Every row gives one point. A path goes straight from each point to the next, and from the last back to the first. The post is the endless flat space through its rows: a point in 2 columns, a line in 3, a plane in 4, and so on, so that a path can go around it. Count how often the path circles the post. Going back the other way cancels.

Post:
[[-0.07  0.09]]
Path:
[[ 0.13 -0.24]
 [-0.36 -0.09]
 [-0.18  0.23]
 [-0.07  0.22]
 [ 0.37  0.16]
 [-0.09  0.23]
 [-0.28  0.22]
 [-0.40 -0.15]
 [-0.15 -0.28]
 [-0.36  0.03]
 [-0.29  0.57]
 [ 0.07  0.27]
 [ 0.33 -0.13]
 [-0.02 -0.06]
 [-0.38 -0.03]
 [-0.50  0.48]
 [ 0.09  0.26]
 [ 0.41  0.07]]
Times around: 2

Post, 5 rows:
[[-0.12  0.32 -0.11 -0.07 -0.22 -0.22]
 [ 0.12  0.11  0.05  0.22 -0.17 -0.16]
 [ 0.03 -0.30 -0.68 -0.48  0.27  0.34]
 [-0.13 -0.01  0.24  0.07  0.04  0.43]
 [-0.12 -0.26  0.20  0.18 -0.17 -0.32]]
Path (28 x 6):
[[-0.13  0.08 -0.08  0.29 -0.16 -0.36]
 [-0.02  0.18 -0.07  0.20 -0.20  0.19]
 [-0.11 -0.17  0.23  0.19 -0.31 -0.21]
 [-0.45  0.34  0.20  0.37 -0.38  0.47]
 [-0.17 -0.15 -0.04  0.13 -0.21 -0.18]
 [ 0.11 -0.05 -0.29 -0.07 -0.34  0.15]
 [ 0.17 -0.23 -0.18 -0.32  0.01  0.01]
 [ 0.43 -0.35 -0.46 -0.25  0.39 -0.05]
 [ 0.09 -0.12 -0.37 -0.26  0.47 -0.09]
 [-0.18 -0.23 -0.70 -0.06  0.20  0.09]
 [-0.03  0.36 -0.20  0.26 -0.07  0.11]
 [-0.28  0.19 -0.01  0.11  0.29  0.02]
 [ 0.00  0.53  0.17 -0.13  0.11  0.28]
 [ 0.42  0.11  0.06 -0.02  0.25  0.27]
 [ 0.04 -0.45  0.58  0.51  0.16 -0.10]
 [ 0.05 -0.36 -0.43  0.20  0.41  0.53]
 [ 0.18 -0.45 -0.80 -0.15  0.11  0.01]
 [-0.29 -0.15  0.12 -0.03 -0.35  0.33]
 [-0.15  0.18 -0.07 -0.48 -0.08  0.18]
 [ 0.14 -0.17  0.27  0.07  0.22  0.13]
 [ 0.01 -0.03 -0.13 -0.10  0.17  0.01]
 [-0.03  0.35 -0.37  0.21  0.10  0.31]
 [-0.02 -0.50 -0.24  0.00  0.18 -0.06]
 [-0.23 -0.36  0.15 -0.18  0.23 -0.48]
 [-0.17  0.31  0.11 -0.44 -0.11 -0.30]
 [-0.27 -0.25  0.06 -0.34 -0.29 -0.45]
 [ 0.23 -0.15  0.11 -0.08  0.12 -0.50]
 [ 0.07  0.23  0.34  0.31  0.36  0.28]]
Times around: 2

Post:
[[ 0.27  0.31 -0.11  0.06 -0.37 -0.07  0.06  0.22 -0.67 -0.31  0.39 -0.25]
 [ 0.18 -0.45 -0.19 -0.10  0.10  0.22  0.16 -0.26  0.09  0.17  0.09  0.10]
 [ 0.31  0.32  0.10  0.12 -0.32 -0.21 -0.04 -0.26 -0.32 -0.29  0.57 -0.58]
 [-0.05 -0.26 -0.21  0.04  0.09 -0.26  0.05 -0.08 -0.03  0.23 -0.22 -0.24]
 [-0.11 -0.35 -0.01  0.08  0.00  0.08  0.42 -0.15  0.10  0.20 -0.10  0.02]
 [-0.07 -0.24 -0.05 -0.16 -0.16  0.03  0.09 -0.39  0.08  0.08 -0.26  0.12]
 [-0.78  0.20  0.45 -0.23  0.12 -0.04 -0.31 -0.02  0.12 -0.11 -0.12 -0.07]
 [ 0.09 -0.12 -0.31  0.20  0.04 -0.04  0.10 -0.21  0.17  0.08 -0.25  0.09]
 [-0.61  0.03  0.64 -0.41  0.13  0.51 -0.18 -0.17  0.27 -0.18 -0.38 -0.20]
 [-0.26 -0.38 -0.47 -0.06 -0.08 -0.21  0.12  0.04  0.29 -0.07 -0.21  0.02]
 [-0.04 -0.16 -0.35 -0.15  0.11 -0.12  0.37 -0.27  0.03 -0.05 -0.18 -0.01]]
Path:
[[ 0.39 -0.37 -0.59  0.58 -0.42 -0.18 -0.07  0.32 -0.25  0.24  0.26 -0.11]
 [-0.22 -0.39 -0.08 -0.37 -0.13  0.01  0.21 -0.79  0.87  0.04 -0.09 -0.21]
 [ 0.10  0.08  0.01 -0.03  0.15 -0.21  0.36  0.08  0.20  0.05  0.08 -0.32]
 [ 0.00 -0.34 -0.19  0.21 -0.13  0.09  0.59 -0.25  0.14 -0.04 -0.04  0.64]
 [ 0.03 -0.40 -0.31  0.32  0.00 -0.06  0.13 -0.10  0.00  0.36 -0.36  0.25]
 [-0.35  0.17  0.00 -0.12 -0.04  0.26 -0.44 -0.24 -0.10  0.10 -0.41  0.20]
 [-0.16  0.28 -0.14  0.02 -0.15  0.14  0.19 -0.16  0.27 -0.24 -0.18  0.02]
 [-0.01 -0.15  0.34 -0.36  0.17  0.43  0.13  0.24  0.06  0.17  0.15  0.29]
 [ 0.03 -0.09 -0.07  0.04  0.61 -0.24 -0.20 -0.22  0.31 -0.01  0.42 -0.46]
 [ 0.13 -0.23 -0.14  0.07 -0.18  0.09  0.20 -0.13 -0.27 -0.05  0.11  0.09]
 [ 0.20 -0.08  0.36  0.02  0.11  0.47 -0.09 -0.33 -0.08  0.16 -0.20 -0.82]
 [-0.45  0.27  0.15 -0.01  0.48 -0.36 -0.12 -0.25  0.05  0.29 -0.22 -0.23]
 [ 0.38 -0.05 -0.05  0.41 -0.58 -0.30  0.32 -0.11 -0.04  0.15  0.09 -0.17]
 [ 0.05  0.21  0.09 -0.14 -0.40  0.15  0.37 -0.38  0.20 -0.27 -0.20 -0.09]
 [-0.88  0.13 -0.12 -0.18 -0.02  0.16  0.24  0.18  0.17 -0.23 -0.12  0.27]
 [-0.41 -0.05 -0.02  0.26  0.09 -0.17 -0.27 -0.13 -0.05  0.36 -0.23  0.28]
 [-0.14  0.00  0.03  0.00 -0.23 -0.12 -0.27  0.40 -0.56 -0.09  0.52  0.04]
 [ 0.35 -0.07 -0.21  0.07 -0.05 -0.20  0.35 -0.40  0.40 -0.21 -0.50 -0.01]
 [ 0.17 -0.13  0.26 -0.50 -0.11  0.09 -0.20 -0.42  0.29  0.07  0.15 -0.11]
 [ 0.03 -0.48 -0.39 -0.16  0.50 -0.04 -0.32  0.11  0.41  0.07 -0.66 -0.10]
 [ 0.02 -0.02 -0.11 -0.04 -0.49  0.07 -0.05 -0.01 -0.26 -0.36 -0.16 -0.06]
 [-0.28 -0.09  0.04  0.05 -0.20 -0.04 -0.21 -0.40  0.07  0.06 -0.15 -0.29]
 [-0.18 -0.09 -0.07 -0.21 -0.38  0.01 -0.17 -0.12  0.19 -0.01 -0.13 -0.29]
 [-0.11 -0.53 -0.26 -0.14 -0.22  0.02  0.53 -0.02  0.04  0.29 -0.55  0.42]
 [ 0.06 -0.59  0.08  0.02  0.00  0.21  0.46 -0.29  0.11  0.23 -0.04  0.08]
 [-0.45 -0.09 -0.11  0.38 -0.18 -0.35  0.05  0.22 -0.54 -0.03 -0.20  0.21]]
Times around: 3
